Every row gives one point. Before rounding, the points of a table are all equally far from one centre. They may lie mostly on one side of it. Where is the centre, to within rounding?

Points (9 x 2)
|  6.7 | -1.0 |
|  6.7 | -1.0 |
|  6.9 | -2.8 |
|  6.9 | -2.0 |
|  5.9 |  0.6 |
| -1.6 | -1.3 |
|  6.9 | -1.9 |
| -1.4 | -0.6 |
|  6.9 | -2.7 |
Centre: |  2.6 | -2.2 |

Points (10 x 4)
|   1.5 |   1.4 |   2.9 | -10.7 |
|  -5.8 |  -3.9 |  -3.5 |  -6.9 |
|  -2.5 |   1.7 |  -6.7 |  -2.6 |
|   4.6 |   4.7 |   0.1 |  -5.3 |
|  -3.1 |   0.6 |   6.0 |  -6.3 |
|  -4.3 |  -3.4 |   4.7 |  -6.7 |
|  -3.3 |  -6.5 |   2.4 |  -5.9 |
|   6.5 |   1.0 |  -2.1 |  -5.4 |
|   2.1 |  -0.8 |   2.8 |   1.1 |
|  -5.2 |  -1.0 |  -1.2 |   0.6 |
Centre: | -0.5 | -0.5 | -0.5 | -4.8 |

Points (15 x 8)
|  1.7 |  1.6 |  4.5 |  3.5 |  0.0 |  6.0 |  2.0 |  0.6 |
|  0.9 | -2.7 |  3.5 |  6.4 | -2.5 | -1.7 |  2.1 |  9.1 |
|  2.1 | -2.6 | -2.3 |  4.0 | -0.2 |  3.2 |  7.6 | 10.3 |
|  2.7 | -4.2 | -2.4 |  4.9 |  2.5 |  3.0 |  7.9 |  4.8 |
|  0.1 | -4.2 |  1.4 |  9.8 |  2.9 |  0.1 |  2.9 |  8.2 |
|  0.1 | -5.1 | -4.0 |  4.1 | -3.4 |  7.6 |  2.6 |  5.0 |
| -4.6 | -4.0 |  1.5 |  1.8 | -0.3 |  1.3 |  6.8 |  9.3 |
|  0.4 |  0.6 |  0.8 |  4.7 | -2.1 | -1.0 |  6.8 |  6.9 |
| -0.5 | -1.5 |  5.8 |  4.1 |  3.4 |  1.5 |  6.2 |  2.8 |
|  0.4 | -2.7 |  4.4 |  6.4 |  5.8 | -0.7 |  3.5 |  7.1 |
| -4.9 |  0.4 | -1.0 | -0.5 | -3.6 |  4.7 |  1.0 |  6.0 |
|  1.2 | -5.0 |  4.0 |  3.6 | -4.6 |  5.7 |  5.2 |  5.8 |
|  1.6 | -3.9 |  0.9 |  1.7 |  0.6 | -0.5 |  7.4 |  3.3 |
| -2.3 | -1.2 | -3.9 |  6.5 |  4.8 |  2.9 |  5.6 |  6.2 |
| -0.1 | -3.0 |  1.5 | -1.1 | -0.9 |  0.9 |  4.8 | 11.5 |
Centre: | -0.1 | -2.1 |  0.8 |  3.3 |  1.0 |  3.7 |  1.6 |  6.3 |

Points (13 x 9)
|   1.8 |   0.1 |  -1.7 |  -5.1 |   2.2 |   6.0 |   3.1 |  -4.1 |   7.0 |
|  -8.0 |   1.0 |   2.5 |  -1.1 |  -4.8 |   6.3 |  -4.6 |  -3.7 |  -0.5 |
|  -1.4 |  -3.1 |   1.0 |  -7.9 |  -4.3 |   1.6 |   3.0 | -10.4 |   0.1 |
|  -2.0 |  -7.0 |  11.2 |  -5.0 |   2.0 |   0.3 |  -5.2 |  -1.0 |  -2.6 |
|   4.3 |   1.8 |  -0.1 |  -7.8 |   0.2 |  -2.0 |  -5.8 |   1.3 |  -4.8 |
|  -1.8 |  -2.3 |  -0.8 |  -0.3 |  -1.6 |  -9.5 |  -2.9 |  -4.4 |  -6.4 |
|  -6.3 |   5.0 |  -1.7 |  -4.1 |  -1.6 |  -5.1 |  -0.9 |   6.6 |  -3.5 |
|  -4.8 |  -4.0 |  -6.2 |  -0.6 |   2.8 |   7.2 |   3.6 |  -1.4 |   1.5 |
|   3.3 |  -6.4 |   3.8 |  -9.7 |   6.0 |  -0.5 |   0.5 |   3.7 |   5.4 |
|  -1.5 |   2.7 |  -0.6 |  -6.0 |  -0.1 |  -2.6 |  -0.2 |  -4.9 |  -7.9 |
|  -0.5 |  -3.7 |  -5.0 |  -3.7 |   5.0 |  -0.8 |  -2.3 |   4.0 |  -7.0 |
|   2.5 |   3.3 |   3.3 |  -9.7 |   2.3 |  -0.5 |  -2.8 |  -3.5 |  -1.4 |
|  -6.2 |  -2.2 |  -2.4 |   0.9 |   5.5 |  -2.7 |  -4.8 |  -2.4 |  -4.3 |
Centre: | -1.7 | -3.7 |  1.6 | -2.5 | -2.0 | -1.2 |  0.7 |  1.0 |  1.1 |

Points (17 x 12)
|  2.9 |  1.6 | -3.2 |  1.2 | -0.5 | -2.5 |  3.0 |  3.7 |  6.4 | -4.6 |  2.1 | -5.5 |
|  9.0 | -0.7 | -3.5 |  5.3 |  3.5 | -5.8 | -0.6 | -2.0 |  4.6 | -4.7 |  0.4 |  6.3 |
|  3.8 |  2.2 |  6.5 |  1.9 |  4.0 | -3.1 |  3.7 | -1.5 |  7.9 | -0.3 | -0.5 |  3.8 |
|  1.0 | -5.5 |  3.0 |  4.2 |  1.2 |  1.0 |  3.5 | -3.9 |  2.0 |  2.9 |  6.8 |  4.5 |
|  8.8 |  0.7 |  3.5 | -0.6 | -0.9 | -5.7 |  1.0 |  2.6 |  6.5 | -3.3 | -1.2 |  5.4 |
|  8.3 | -1.1 | -6.1 |  2.8 |  1.0 | -0.4 | -2.3 |  1.4 |  2.3 | -2.2 |  4.0 |  8.9 |
| 12.0 |  3.8 | -1.2 |  2.9 | -4.0 |  4.9 | -0.4 |  0.6 |  5.1 | -3.0 |  1.8 |  5.9 |
|  8.5 |  1.5 | -4.7 | -0.9 |  0.8 | -6.3 |  2.2 | -0.1 |  1.9 | -1.1 | -2.7 |  8.6 |
|  7.1 |  2.7 |  2.4 |  1.1 | -0.5 | -3.4 | -0.3 | -3.5 |  7.3 | -6.1 | -2.7 |  7.0 |
|  4.6 |  3.1 | -0.9 |  3.0 |  0.7 | -5.9 |  2.0 |  0.4 |  6.9 | -7.1 |  0.8 |  5.5 |
|  9.7 |  2.0 | -2.2 |  0.5 | -1.6 |  4.3 |  4.7 | -2.3 |  7.0 | -0.7 |  1.2 |  7.6 |
|  5.3 |  0.9 | -5.2 |  2.8 |  3.6 |  4.0 | -1.1 |  2.4 |  3.8 |  2.9 |  0.5 |  9.6 |
|  5.6 |  4.1 | -8.3 |  6.1 | -3.3 |  0.4 | -0.3 | -2.2 |  2.6 | -4.4 | -4.1 |  8.7 |
| 10.2 |  6.3 | -3.5 | -2.0 | -0.7 |  3.3 |  3.8 |  1.7 |  0.1 |  1.3 | -4.0 |  4.6 |
|  5.1 |  6.7 |  0.7 |  2.9 |  1.9 |  3.5 |  5.9 |  0.8 |  7.0 | -1.2 |  1.3 |  5.5 |
|  5.5 |  0.8 | -4.0 |  1.8 |  3.0 |  5.6 |  5.5 |  1.3 |  5.8 |  2.3 |  1.2 |  6.9 |
|  3.1 |  4.4 | -5.7 |  5.7 | -3.8 | -2.3 |  5.9 | -1.2 |  3.9 | -2.5 | -1.1 |  9.7 |
Centre: |  3.9 |  0.3 | -0.7 |  3.9 | -2.2 | -0.1 |  0.3 | -1.1 |  1.2 |  0.7 | -1.5 |  1.4 |
